Each row is a point. To make a cloud, some directions were put in groups of two or more. Within a group, all points are equally far from the middle, so they leave a hole (a ring in 2 directions, a hollow ball in 3). The other directions are filled evenly. Then the cloud was stretched, turned, moved and blurred a little. Count the holes, and give their numbers of directions, smallest first.

Cloud (14 x 2):
| -27 | -16 |
|  37 |  36 |
| -42 | -28 |
| -34 | -26 |
|  50 | -17 |
| -26 |  23 |
|  11 |  44 |
| -34 |  40 |
|  12 |  66 |
|   9 |   7 |
|  18 |  62 |
|  12 | -14 |
|  19 |  -3 |
|   5 |  15 |
Holes: 0

Cloud (19 x 3):
|  14 | -43 | -25 |
| -20 | -50 | -12 |
|  -9 |  41 |  29 |
|  34 |  28 |  14 |
| -43 | -37 | -20 |
| -37 | -10 |  34 |
| -46 |  28 |  19 |
| -56 |  -9 | -30 |
| -29 |  10 |  40 |
| -24 |   4 |  43 |
|  37 | -22 | -24 |
|  25 | -36 |   8 |
|   1 |  50 |  16 |
| -30 | -37 |  20 |
| -42 |  44 | -10 |
|  16 |  27 |  33 |
|   5 | -48 | -17 |
|   3 |  32 | -56 |
|  40 |  -1 | -34 |
Holes: 1 (3)

Cloud, 53 rows:
| -18 | -10 | -23 | -38 |  12 |  24 |
|   6 | -57 |  -4 |  43 | -10 |  37 |
|  -1 |  43 | -23 |  37 |  25 |   7 |
|  43 | -24 |  40 | -48 |  40 |  18 |
| -33 | -74 |  17 |  21 |  -3 | -46 |
|  -9 | -43 |  -5 | -32 |  -6 |  11 |
|  37 |   7 |   7 | -43 | -45 |   4 |
|  33 | -36 |   0 |  40 |  31 |  37 |
|  34 | -23 |   1 | -44 |  19 |  66 |
| -15 |  -6 |  55 | -25 |   2 | -41 |
|  55 |  -2 | -23 |  23 | -45 |  -7 |
|  13 |  61 |  -9 | -10 |  -7 | -38 |
|  34 | -52 | -12 |  17 |  -7 |  32 |
|  56 | -34 |  34 |  61 |  18 |  27 |
|  -4 | -25 |  45 | -28 |  20 | -11 |
|  36 |  -7 | -37 |  12 |  33 | -18 |
|  -7 |  17 | -17 |  58 |  -8 | -29 |
| -26 |   6 |  22 |  20 |   6 | -22 |
|   1 | -55 |  37 |   3 |  14 |  23 |
| -21 |  15 |  52 |  13 |  -7 | -37 |
| -47 |  51 | -15 | -28 |  37 |   0 |
| -15 | -32 |  22 | -38 | -29 | -23 |
|  48 |  -1 |  23 | -25 |  41 | -14 |
| -28 | -32 |   0 |  13 |  -4 | -25 |
|  37 |  18 |  -8 |  22 | -32 | -40 |
|  53 | -20 |  43 |  47 | -22 |  -6 |
| -24 | -23 |  38 |  26 |  63 | -28 |
| -22 |   4 |  15 |   9 | -22 | -37 |
|  38 |  20 |  34 |  17 | -42 |  -6 |
|   6 | -10 |  13 |  29 | -22 |  20 |
|  45 |  16 |  28 |  30 |  -5 |  -1 |
|  33 | -51 |  17 | -54 |  13 |   9 |
|  26 | -18 |  24 |  36 |  -2 | -13 |
|  53 |  -8 |  -1 |  -8 |   3 |  23 |
| -21 | -61 |  -2 |  57 |  20 | -28 |
|  25 |   8 |  26 | -11 |  -7 | -44 |
|  34 | -11 |  28 | -16 |   5 |  39 |
|  -5 |  16 |  17 |  67 |  -1 |  20 |
|  17 |  39 |  56 | -16 | -33 | -50 |
|  21 |  14 |  46 |  29 | -18 | -77 |
|  26 | -17 | -30 | -21 | -52 |  42 |
|  20 |  -8 |  14 |   2 | -14 |  11 |
|  -5 |  32 | -12 |  -3 |  27 |  36 |
|  40 |  29 | -22 |   3 | -35 | -13 |
| -24 | -60 |   0 |  37 |  37 |  56 |
|  43 | -81 |  29 |  23 |   5 | -22 |
| -30 |  33 |  15 |  -9 |   3 |  18 |
| -16 | -45 |  36 |  58 | -15 |   4 |
|   7 | -27 |  35 |  37 |  -2 | -27 |
|  24 |  58 | -14 | -12 | -38 |   4 |
|  58 |  -1 |  35 |  51 | -20 | -53 |
| -34 |  19 |  17 |  23 |  45 | -42 |
|   2 | -70 |  27 |  29 |  36 | -39 |
Holes: 0

Cloud (78 x 8):
|  63 |  49 | -28 | -26 | -13 | -26 |  -2 |  26 |
|  -9 |  12 |  -2 |  26 | -22 | -25 | -48 | -40 |
|   7 | -17 | -37 | -15 |   7 | -14 | -36 | -17 |
|  30 |  26 | -24 |  -4 |   6 |  67 | -19 | -44 |
|  -5 |  20 |  35 |  12 | -28 | -53 |  24 |   6 |
|  42 |  42 |  19 | -83 | -14 | -30 | -18 |  40 |
|  57 | -40 | -26 |   9 |  28 |   7 |  20 |  27 |
|  28 |  17 | -50 | -24 | -26 |  28 | -31 |   5 |
|  28 | -21 |  -5 |  39 | -13 | -39 | -34 |  12 |
|  60 |  28 |  -1 |  12 |  -8 |  -8 |  25 |   7 |
|  13 | -36 |  -9 |  32 |  22 |  50 | -17 |   7 |
|  68 |  16 |  13 |  22 |  34 | -39 |  15 |  16 |
|  25 |   4 | -36 |  14 |  -2 | -12 | -45 |  49 |
|  51 |  20 |  18 |  35 |  19 |   9 | -27 |  -2 |
| -27 |  40 | -47 |   6 | -43 | -14 |  20 |  11 |
|  75 |  -2 | -54 |  -1 |  59 |   6 | -42 | -21 |
|  49 |  33 | -17 |  29 | -37 | -14 |  11 |  46 |
|  27 | -14 | -61 | -21 |   3 |  60 | -44 |  18 |
| -27 | -40 |  22 |  22 | -35 | -57 |  35 |   4 |
|  65 | -23 | -54 |  52 |  32 | -19 |  14 |  -9 |
|  53 |  48 |  16 | -46 |  31 |  44 | -26 |  -1 |
|   2 | -15 | -58 |  36 | -28 |  -3 |  36 |  -2 |
|  30 |  30 |  27 |  17 |  12 |  35 |  52 |  15 |
|  29 | -27 | -21 |   4 |  38 |   8 | -12 |  14 |
|  -7 |  39 | -30 |  42 | -49 |   8 |  33 |  38 |
|  48 |  36 |  54 |  -1 |  37 |  25 |   0 | -19 |
|  62 | -47 |  35 |  37 |  25 | -44 |  25 |  21 |
|   1 | -30 |   5 |  42 | -26 |  43 |  42 |  37 |
|  41 | -28 | -34 | -63 | -29 | -33 |  17 |  33 |
|  43 |  21 |  22 | -60 | -11 |  14 |  -8 |  44 |
|  53 |   2 | -43 | -15 |  47 |   6 | -49 |  19 |
| -22 |   3 | -11 |  -6 |  34 |  35 |  53 |   1 |
|  -7 |  10 |  -1 |  36 |   4 |  23 | -25 |  56 |
|  -4 |  -5 |  17 |   1 | -42 |   9 |  49 |  47 |
|  21 |  14 | -23 |  19 | -21 |  63 | -23 | -47 |
| -12 | -41 |  17 |  33 | -21 | -45 |  -1 |  -7 |
| -17 |  22 |  21 | -39 | -13 |  50 | -19 | -23 |
|   2 |  -4 | -41 |  54 |  26 |  17 |  -8 |  43 |
|  18 | -39 |   9 |  -4 | -34 | -21 | -36 |  36 |
| -18 | -39 |   0 | -55 |  29 |  -2 | -46 |  34 |
|  11 |  -3 | -23 |  31 |  14 | -40 |  29 | -14 |
|   8 | -14 |  -5 |  -2 | -46 |  56 |  25 |  -4 |
|  73 |  16 |   6 | -14 |   5 | -23 |  -2 |  -9 |
|  44 |  -9 |  44 |  22 | -10 |  11 |   4 |  49 |
| -11 |   0 |  26 |  20 |   1 |  13 |  34 |  -9 |
|  80 |  25 | -17 |  26 | -44 |  17 |  -2 |   4 |
| -25 |   5 |   0 | -22 |  48 | -42 |  51 | -24 |
|   4 | -28 | -55 |  15 | -11 |  48 | -17 |  26 |
|  30 |  13 |  10 | -40 | -34 |  23 | -13 |  14 |
|  32 | -39 | -60 |  -5 |  42 |  27 |  -4 |   3 |
|  55 |   7 |  38 |  10 |  53 |  -1 |  11 |  -7 |
|  23 |  10 |   0 | -24 |  24 | -25 |  12 |   5 |
|  86 |  -2 |   9 |  -8 |  13 |  -2 |  27 |  41 |
|  66 |  23 |  -2 | -20 |  34 | -11 |  17 | -19 |
|  56 |  25 |  22 | -77 |  12 |  40 | -34 |  -2 |
|  21 |  40 | -27 |  39 | -29 | -32 |  22 |   1 |
|  36 |  42 |  37 |  22 |  29 | -36 |  30 |  31 |
|  61 | -34 |  -9 | -39 |   3 |  42 |  48 |  39 |
|   2 | -35 | -15 |   9 |   1 | -17 |  33 |  15 |
|   1 |  13 |  10 |  -1 |   1 | -24 |  40 |   8 |
|   1 | -11 |  -7 | -35 | -30 |  29 |   0 |  27 |
| -12 | -29 | -39 |  30 |  29 | -10 | -56 |  22 |
|  47 |  21 |  27 | -50 |  12 |  27 |  14 |  45 |
|   7 |   7 | -67 | -24 | -45 |   6 | -26 |  10 |
|  21 |   9 | -25 |  27 |  35 |  15 | -15 | -31 |
| -16 | -13 | -36 |  42 |  22 | -12 | -45 |  25 |
|   7 | -50 | -24 | -40 |  45 | -15 |  20 |   9 |
|  38 |  42 | -25 | -17 |  10 |  38 |  -8 |  49 |
|  19 | -11 |  28 | -22 | -19 |  46 |  34 |   4 |
| -11 | -28 |  -2 | -27 |  49 |  51 |  -9 |   3 |
|  52 |  12 |  15 | -28 | -21 |  -8 | -29 | -41 |
|  23 | -45 | -26 | -32 |  39 |  45 |  49 |  -7 |
|   7 |   2 | -37 | -11 |  -5 |  52 | -29 |   9 |
|  36 |  48 | -17 |  29 |  38 |  -5 | -28 | -42 |
| -23 |   1 |  27 |  16 |  43 | -14 | -35 | -31 |
|  26 |   0 | -11 |  25 |  11 | -11 | -25 |  57 |
|  39 | -17 | -12 | -64 | -39 | -42 | -16 |  39 |
|  22 |  42 | -40 | -47 | -20 |  53 |  26 | -19 |
Holes: 0

Cloud (106 x 9):
| -42 |   9 |   0 |  37 |   1 | -69 | -33 |   6 |   4 |
|  50 | -10 |  40 | -25 |  17 |  -7 | -30 | -10 |  21 |
| -66 |   5 |  -7 |  18 |  43 |   4 |  27 | -25 | -31 |
| -56 | -72 |   2 | -14 |  47 |  -9 |  15 |  -6 | -58 |
| -45 | -23 |   5 | -34 |  39 |  24 |  41 |  25 | -30 |
| -35 |   6 |  60 |   7 |  37 |   0 |  35 |   2 | -52 |
|  -6 | -15 | -62 |  23 | -33 | -23 | -18 |  33 | -19 |
| -41 |  25 |  56 |  -6 |   1 |  37 | -19 |  27 |  52 |
| -35 | -12 | -20 | -24 | -33 | -17 |  -8 |  57 |   7 |
|   1 | -16 |  -9 |  31 |  51 |  -4 | -37 | -62 |  21 |
| -28 | -25 | -12 | -47 |  21 | -62 |   3 | -18 | -57 |
| -11 |  24 |  50 | -36 |  14 |   6 | -51 |  25 |  -4 |
| -37 |   9 |   1 |   1 |  43 |  28 | -42 |  17 |  58 |
| -19 |  11 |  29 |  39 |  68 | -13 |  39 | -41 |   7 |
|  32 | -32 |  15 |  39 |   1 | -22 |  37 |  32 |  30 |
|   0 |  57 |  20 |  32 |  21 |  28 | -10 |  16 |  38 |
| -38 |   3 |  19 | -20 |  -6 |  43 |  -4 | -52 |  11 |
| -43 | -24 |  14 |  77 |  -3 | -10 | -16 |  10 | -12 |
|  32 |  36 | -28 |  -2 | -22 | -16 |  23 |   5 | -25 |
|   1 | -11 |  75 |   1 |  20 | -27 |  40 |  14 |  12 |
| -66 |  -3 |  39 | -17 | -29 |  -6 | -45 | -20 | -39 |
|  -7 | -61 | -28 | -31 |  17 |  26 | -16 |  27 | -21 |
|   7 |  25 | -17 |  58 |   8 |  20 | -31 |   5 |  37 |
|  10 |  44 |  37 | -14 |  56 |  -6 |  13 |  27 |  31 |
|  -6 | -24 |  51 |  -3 |  35 |  17 | -56 |  19 |   7 |
| -33 |  14 |  27 |  65 |  31 | -49 |  39 | -18 |  42 |
| -19 |  12 | -44 |  35 |  51 |  11 |  19 |  40 |  47 |
|  20 | -17 |  37 |  20 |  -9 | -71 |  34 | -21 | -39 |
|  -3 | -28 | -55 |  47 | -13 |  24 | -35 |  -5 | -21 |
| -12 |  31 | -49 |  30 | -11 | -30 |  22 |  19 |  21 |
| -27 | -58 |   5 | -17 |  -2 |  -3 |  54 | -34 |  12 |
|  12 |   6 | -34 | -31 |  41 | -26 | -28 |   3 |  -9 |
|  -5 |  20 | -19 | -15 |  16 | -66 | -13 | -10 |  39 |
|  -4 | -87 | -12 |  27 | -13 |  -3 | -28 | -19 | -49 |
| -17 |  60 |  20 |   2 |  11 |  -4 |  -6 | -16 |   7 |
|  24 |  12 |   9 |  29 | -27 |  52 |  -8 | -18 |  21 |
|  24 | -52 | -25 |  20 |  24 | -60 |  43 | -28 |  46 |
|   3 | -21 | -18 |  73 | -16 | -47 | -11 | -27 |   7 |
|  11 | -21 |  12 | -33 |  39 | -36 | -23 |  22 |  49 |
| -38 | -10 | -25 |  19 |  42 |  24 | -32 | -38 | -22 |
|   4 |  22 |  52 |  51 |  17 | -20 |  45 |  -1 |  -9 |
|  -4 |  43 |  -4 |  19 |   6 | -37 | -27 | -36 | -38 |
|  38 | -33 |  -9 |  38 |  40 |  -5 |   6 | -23 | -10 |
|  -8 |  31 |   8 |  49 |  22 | -39 |   4 |   8 |  55 |
|  31 |  29 |  40 | -44 | -19 |  13 | -20 | -41 |  11 |
|  -9 |  29 |  -8 | -35 | -54 |   5 | -25 | -28 |  22 |
|  -6 |  -6 |  40 | -25 |  54 | -31 |   6 |  -5 | -58 |
|  -2 |  13 |  69 |   3 | -21 | -43 | -16 | -29 |  38 |
| -17 |  52 |  14 |  33 | -21 |  -2 |  46 |  30 |  26 |
|  17 |  -8 | -29 |  15 | -37 | -44 |  22 |  16 | -33 |
|  18 |  38 |  24 |   6 | -18 | -58 |  50 |  16 |  16 |
|   7 |  53 |  33 |   9 |  31 |  36 |  68 |   5 |  41 |
|  41 | -24 | -21 |  15 |   9 | -53 |  19 | -51 |  15 |
| -52 |  34 |  -9 |  10 |  -6 | -37 | -33 |   6 | -43 |
|  27 | -18 | -21 |  57 |  31 |  10 | -11 |  23 |  23 |
| -36 | -63 |  -4 |  -8 |   7 | -39 | -72 |  -7 |  47 |
|  13 |  16 |   7 |  33 | -14 | -13 |  35 | -51 |  -6 |
| -32 | -46 |  12 |   4 |  65 |  13 |  -6 | -25 |  47 |
|  -6 |  -4 |  51 |  17 | -23 | -60 |  28 |   1 |  41 |
|  31 |  -2 |  -6 |  33 | -36 | -43 |  -4 |   8 |  32 |
|   2 |  54 |  -8 | -41 |   6 |  38 |  -7 |  -7 |  13 |
|   3 | -30 | -68 |  -8 |   9 |  -8 | -43 |  10 |  27 |
| -22 | -23 | -40 |  49 | -16 | -85 |  -6 |   3 | -34 |
| -25 |  46 |  45 | -41 |  -2 |  46 | -22 |  -4 |  34 |
| -36 | -31 |  22 | -13 | -18 | -30 | -57 |  33 |  34 |
| -38 |  15 | -39 |  33 |  50 |  -7 |   8 |  10 |  23 |
|   2 |   4 |  36 |  14 | -43 | -55 |  -1 | -11 | -12 |
|  15 | -48 | -17 |  38 | -34 | -19 |  -8 | -39 | -33 |
|  14 |  34 | -10 |  66 |  13 | -11 | -39 |  47 |  -7 |
| -22 | -60 |  27 | -26 |  19 |  50 | -39 |  -7 |  49 |
|  19 | -53 | -33 |  13 |  -8 | -17 |  11 |  33 |  27 |
| -29 | -19 | -21 |   0 |  59 | -35 | -46 | -27 |  10 |
| -27 |   8 |  62 |  15 |  -5 |  37 | -41 |  23 | -27 |
|  39 |  26 |  27 |  23 | -24 |  15 | -13 |  -7 | -48 |
|   8 |   7 |  47 | -54 |  41 | -22 |  16 |   5 |  18 |
|   9 |  21 |   8 | -20 |  59 | -41 |  30 | -25 | -34 |
|  11 |   5 | -42 |  31 | -17 |  13 |  32 |   2 |  14 |
|  -9 |  -6 |  42 | -39 |  46 |  18 |  49 |   9 | -23 |
| -13 |   6 |  -5 | -69 |  -8 | -10 |   6 |  17 |  -9 |
|  13 | -12 |  46 | -29 |  21 | -22 | -22 |  -5 | -58 |
| -10 | -18 | -23 | -39 | -35 | -36 | -46 |  14 | -30 |
| -23 | -21 |  20 | -54 | -51 |  43 | -34 |  24 |  36 |
|  -1 | -28 |   9 |  26 | -38 |  17 | -14 |  40 |  74 |
| -12 |  38 |   8 |  51 |   3 |  -5 |  28 | -23 |  -6 |
| -39 | -22 |  52 |  31 |  35 |  12 |  40 | -20 |  25 |
|  10 | -13 |  21 |  41 |  21 | -62 |   7 |  28 |  34 |
| -17 | -30 |  -4 |  20 |  64 |  36 |  18 |  19 | -16 |
|   9 |  -8 | -38 |  43 | -18 | -55 |  10 |  53 |  -2 |
|  16 |  33 | -27 |  30 | -41 |  10 |   1 |   4 |  53 |
|  -2 | -39 |  24 |  -5 |  48 | -33 | -11 |  54 | -16 |
|  14 | -39 | -50 | -24 |  33 | -31 |  12 |  12 | -54 |
| -44 |  25 | -30 |  17 |   6 |  21 | -28 |  10 |  47 |
| -36 |  42 | -14 |   9 | -27 | -24 |   5 |  52 | -28 |
| -12 | -21 |  16 | -68 | -12 |   4 |  26 |  10 |  11 |
| -26 | -19 | -40 |  -6 |  60 |   6 |  11 | -35 |   8 |
| -40 |   9 |  -5 |   1 |  18 |  49 |  18 |  19 | -36 |
| -60 |  -5 |   2 |  17 |  22 |   8 |  53 | -36 |  -8 |
| -56 |  35 |  28 | -12 |  22 |  -5 |  34 | -28 |   3 |
| -10 | -42 | -54 |  44 |  16 | -23 |  -3 |  28 |  19 |
|  11 |  -3 |  44 |  39 |  39 |  17 |  34 |   5 |   8 |
|  -3 | -50 | -38 | -10 |  29 |  40 | -37 |  24 |  39 |
|  35 |  41 |  32 |  -2 | -32 |  13 | -26 |   0 | -44 |
| -10 |  15 |  24 | -42 | -11 | -51 | -27 | -32 | -14 |
|  -3 | -26 |  21 | -11 |  -3 |  43 |   0 | -32 | -33 |
| -35 |  34 | -32 |   8 |  -9 | -14 | -39 |  24 |  38 |
| -14 |  32 | -20 |   1 | -46 | -27 |  -6 |  27 | -13 |
Holes: 1 (6)
